Rows are points. Each copy is the shape, with its points in the same order, stretched, turned, moved and blurred by noise. Say if it was mirrored as well.
In the rows, zero is written as 128.

Shape, 6 rows:
[[140 158  89]
 [102 131 160]
 [141 154 163]
 [149 123 145]
 [ 42 153 155]
 [148 146 120]]
Copy 1, 6 rows:
[[157 127  93]
 [101 119 176]
 [141 139 169]
 [122 158 145]
 [ 76  51 171]
 [154 145 124]]
Copy 1 is: mirrored
Copy 2 (6 x 3):
[[ 78 195 131]
 [ 99 106 167]
 [ 59 115 153]
 [ 84 116 115]
 [115 122 236]
 [ 75 154 126]]
Copy 2 is: mirrored

Shape:
[[128  94 192 114]
 [145 131 165 128]
 [164 122 181  91]
 [129 158 111 165]
 [138 133 185 123]
 [ 68 141 162  46]
 [121 175 170 107]
 [117 149 164 169]
 [ 64 131 107 117]]
Copy 1 (9 x 4):
[[111 131 128  59]
 [101 150 142 103]
 [117 172 130  72]
 [ 83 132 153 169]
 [102 149 147  84]
 [181 130 190  91]
 [114 156 184 108]
 [ 74 119 162 120]
 [141 101 165 151]]
Copy 1 is: mirrored
Copy 2:
[[150 114 213  82]
 [151 150 180 106]
 [183 139 192 117]
 [115 162 117 114]
 [144 152 193 102]
 [ 97 114 213 184]
 [122 181 185 147]
 [110 168 165  93]
 [ 70 107 155 142]]
Copy 2 is: mirrored

Shape (12 x 6):
[[172 175 161 157 138 103]
 [182  99 185 103 104 129]
 [ 88 114 193 167 168 108]
 [179 120 114 150 159 136]
 [140 119 101 101 178 176]
 [104 142 173 111 101 172]
 [176 149 143 124  73 164]
 [148 170 130 103 161 120]
 [128 180  87 103 181 113]
 [116 103 143 112  95 186]
 [125 107 151  98 173 123]
 [ 83 170 101 192  74 136]]
Copy 1:
[[110 100 188 158 129  86]
 [155 107 181  88 105 146]
 [ 96  41 125 129 156 108]
 [186 122 132 147 136  94]
 [198 167  95 131 185 121]
 [118 124 137 133 133 184]
 [154 150 168 147  87 166]
 [128 152 154 134 178  85]
 [128 182 122 144 197  60]
 [167 136 108 123 116 194]
 [145 120 126  93 180 104]
 [ 95 125 106 200  79 144]]
Copy 1 is: only turned
Copy 2, 12 rows:
[[100  75 139 100 188 111]
 [136  91 197  76 100 121]
 [115 110 186 211 141 122]
 [143  45 126 106 115 142]
 [166 103 126 112  94 201]
 [ 78 165 187 112 107 148]
 [ 73 102 158  43 106 123]
 [153 119 120  90 171 156]
 [178 122  74 102 175 163]
 [100 136 179 107  56 150]
 [184 116 159 139 118 160]
 [ 35 121 109 137 117  78]]
Copy 2 is: mirrored

Shape, 12 rows:
[[ 89 123 194 133  56 109 145 183]
 [128 164 110 126  64 110 145 169]
 [117 102 108 144 157 129 146  96]
 [ 91 166 123 154 108 133 175 210]
 [116  92  52 162 140 131 108 107]
 [111  98  69 139 119  90 123 127]
 [222 106 138 149  88 154 157  51]
 [131  89 112 120 124 115 111 177]
 [158 135 155 182  67 180 153 110]
 [117 170 118 111  57 170 150 178]
 [112 140 158 144 126  95  93 151]
 [117  84  93 103 143 112 102  92]]
Copy 1 (12 x 8):
[[131 110 166 102 101 104 101 213]
 [107 135  95 120  60  81 119 156]
 [124 148 159 128 155 131 140  70]
 [ 78 140 147 170  81  64 107 174]
 [ 95 102 132 134 135 125 158  45]
 [128 107 127 118 135  87 172  88]
 [193 212 119 108  67 221 183  74]
 [127  86 134 166 144 117 152 156]
 [134 174 135 111  45 202 128 117]
 [ 75 158  91 131  67 116 115 164]
 [154  79 135 140 128 116  93 150]
 [139 112 120 110 188 127 150  81]]
Copy 1 is: only turned
Copy 2, 12 rows:
[[134 141 217 114  82 118 114 144]
 [178 135 157 148  99 126  85 161]
 [152 150  81 161 111 112 170  92]
 [122 149 142 206  68 124  98 160]
 [171 104  62 183 108  97 152  69]
 [190 114 110 172 108  91 157 113]
 [211 165 101  50 107 204 129  56]
 [153  89 136 148  95 128 157 138]
 [155 155 126  96  83 178  85  53]
 [140 130 129 123  77 128  57 154]
 [138 122 173 163 147 124 141 135]
 [170 113  92 132 130  91 179 113]]
Copy 2 is: only turned

Shape:
[[ 97 124 142 185  76 143 111 154 102]
 [135 134 185  92  90 172 139 133 115]
 [ 98 149 124 168 171 156 173 147 165]
 [143 119  71 106 166  88 176  89 110]
 [167 137  81 167  85 105 117 107 154]
 [132 100 152  82 113  93 166 140 151]
 [ 91  87 165 197 143  72 168 122 150]
 [175 156  73 164  94  60  91  46 112]
 [168 160 128  98 175 124 143 163  82]
 [160 151  86 181 125 158 170 131  83]
 [ 71 128 136 169 126 153 129 173  89]
 [169  91 103 129 108 154  96 103 125]]
Copy 1 (12 x 9):
[[109 145  89 134 134 107  97 131 191]
 [ 85 132 130  75 116 130 120  88 154]
 [118 147 123 165 180 160 180 113 147]
 [145 102 146 168 105  92 197 131 102]
 [161  91 146 150 150  77 119 108 177]
 [127 139 160  75 131 110 165 140 142]
 [106 175 173 158 156 112 157 176 177]
 [141  80 167 194 126  17  98 111 142]
 [156 134 135 128 115 146 136 120  69]
 [161 122 106 184 101 135 140  91 147]
 [102 160  72 146 137 134 133 142 156]
 [115  61 128 125 118 112 112 121 162]]
Copy 1 is: only turned
Copy 2 (12 x 9):
[[163 119 129  80  45 141  81 116  82]
 [155  99 127 124  48 145 180 190 134]
 [ 53 135 117 141  97 194 121 108  88]
 [135 151  91 177 180  81 164 100  96]
 [184 171  94  62 143 140 136  81  98]
 [140  74 112 123 120 118 224 137  70]
 [127  72  89 142  81 167 145  30  48]
 [210 187  67  94 155  79 136  32 144]
 [113 178 185 162 111  96 183 138 136]
 [161 220 130 139  92 139 100 131 105]
 [109 117 149 119  52 130  70 132  79]
 [200 140 124  93 156 142 118 129 132]]
Copy 2 is: mirrored

Shape:
[[132 148 142 114 127 126 167 156 157  75  92 111]
 [194 147 119 193 111  81 127 143  88 141 133 109]
 [127 167 163 130 111 168 108 122 157 204 100 197]
 [147 122 132 143 112 138 139 125 138  67  84 161]
 [118  92 132 112  71 132 153 112 153  86 117 142]
 [110 103 145 148 135  68 161 161 193 147 144  98]
 [171 206 104 101 125 127 132 158 148 152  82 152]
 [167  86 116 146 118 100 102 118  72  42 121 152]
 [180 122 122 153 126 123  63 173 193 144 126 137]
 [150 103 103 151 176 144 147 166  90 132 192  81]
 [132 174 159  69 163 133 147  89 142 149 153 187]
 [127  99 113 164 169 173  71 125 131 156 101 109]
 [116 166 102 146  99 113 120 137 123 136 146 190]
 [122 101 121  92 113 109 124 155 178 123 105 104]
 [ 84 159 154 149 104 187 112 131 107 143 144  88]
 [113 211 144 147  76 129 124 121  71 104 108 163]
 [132  87 155 139 166 175 110 175  74 122 108  96]]
Copy 1:
[[131 111 132 175 132 152 222 134 133 150 115 134]
 [116 196 183 170 119  83  83 218  75 137 105 129]
 [202 135  93 102  83 107 133  56 120 138  52  65]
 [130 111 160 126 123 127 202  97  80 148 108 133]
 [161  58 175 139 141 164 169  94  99 125 126  95]
 [158  98 152 243 122 118 136 137 170  84  98  91]
 [178 137 107 145  64 109 143 132 137 190  54 145]
 [ 93 120 206  81 131  91 162 151  43 104 156 177]
 [108 118 139 152  95 112 100 113 100  81  23 168]
 [ 84 114  99 165  74 133 107 199  89 106 174 135]
 [236 113  58  92 131 102 158  86 143 124 122 123]
 [ 22 123  97 115  83 105 100  96  88 127 104 106]
 [190 139 164 133  62 132 111  94 114 134 140 146]
 [133  57 153 165 122 144 143 127 158 114  91 117]
 [ 69 165 115 126 104 189 114 124 142 139 160  88]
 [150 213 179  97 102 138 147 113 120 178 161 130]
 [ 35 135 106 106  70 108 180 178 102  96 144  93]]
Copy 1 is: mirrored
Copy 2:
[[164 164 144 203 183 126 146 140 149 146 140  57]
 [106 124  93 177 145 142 105 186 105  72 129 113]
 [168 164 120 172 135 191 132 122 168 168 129 233]
 [153 146 139 198 168 165 161 104 132 114 181 104]
 [171 157 181 170 111 138 192 116 125 140 189  98]
 [139 124 111 205 120  76 158 181 108 201 132 109]
 [207 136 137 182 181 188  99 156 159 106  93 128]
 [102 118 163 145 180 155 155 116  85  73 192  82]
 [136  59 114 194 172 186 130 188 164 151 182 171]
 [ 75 100  69  71 164 123 144 188  95 155 119  55]
 [194 149 114  77 194 134 182 107 129 150 111 177]
 [ 90  81 109 138 148 152 101 108 172 160 138 162]
 [190 158 116 151 138 184 103 141 116 118 164 147]
 [168 105 188 184 136 122 156 155 139 169 154 103]
 [110 192 122 121 134 111 114 140 184 147 148 126]
 [167 229 149 175 160 153  81 130 143  76 153 140]
 [ 44 129 142 136 167 161 117 151 139 158 116  93]]
Copy 2 is: mirrored
Copy 3 (17 x 12):
[[115 116 100 143 113 152 146 181 197 151 103  83]
 [185  97  83  88 152 119 110 186 156 149  85 194]
 [144 161 215  94 180  77 127  69 212 116  97 152]
 [121  89 144 142 109 174 143 183 200 150 112 130]
 [138  82 144 183  93 130 172 148 179 147 107 104]
 [107 111  69 158 132  50 146 146 161 100  92 121]
 [146 145 123  61 156 140 109 103 227 145  58 123]
 [129  43 122 126  71 216 132 183 136 163 133 146]
 [ 97 103 113 134 168 104  68 116 176 166  74 160]
 [141  91  49 114 194 155 164 119 105 153 142 112]
 [141  97 180  47 129 117 116  61 211  99 157  75]
 [127 133 131 175 182 173 123 101 124 104 119 145]
 [145 136 131  95 126 108 159  87 202 148 120 176]
 [109 110 101 173 112 123 139 115 156 131  72  87]
 [173 183 138 182 159 122 158 117 139 158 155 122]
 [184 167 160  97  94 143 149 148 200 168 137 165]
 [112 122 124 143 170 196 162 146  86 154 122 101]]
Copy 3 is: only turned
Copy 4, 17 rows:
[[120 152 150 114  84 136 140 130 107  69 133 100]
 [137  65 134 151  86 133 145 184 105  90 163 192]
 [ 88 188  94 159  93  86 184 133  81 171 132 151]
 [ 78 152 170 126  82 105 142 121 108  89 169 138]
 [ 91 159 165 104  80  99 102 120 145 127 156 112]
 [110 165  96 132 129 145 122 210 148  95  89 113]
 [ 90 135 118 126  57 144 207 112  82 117  93 143]
 [ 88  93 212 124 103 109  99 119 104  81 180 188]
 [ 70 165 106 132  84 188 160 172 117 126 123 184]
 [143  78 114 101 168 161 136 169 100 108 150 133]
 [100 176 111  83 141  65 156 110  75 111  77 154]
 [108 154 113 188 158 172 144 114 119 133 141 167]
 [ 53  97 124 132  82  85 123 148  90 121 148 134]
 [ 99 174 143 121  99 163 126 143 134 136  91 123]
 [157 133 109 172 118 144  87 119  70 127 177 109]
 [107  98 156 165  46  75 110 110  49  83 184 129]
 [156 136 174 157 164 169 154 148  71 132 162 137]]
Copy 4 is: only turned
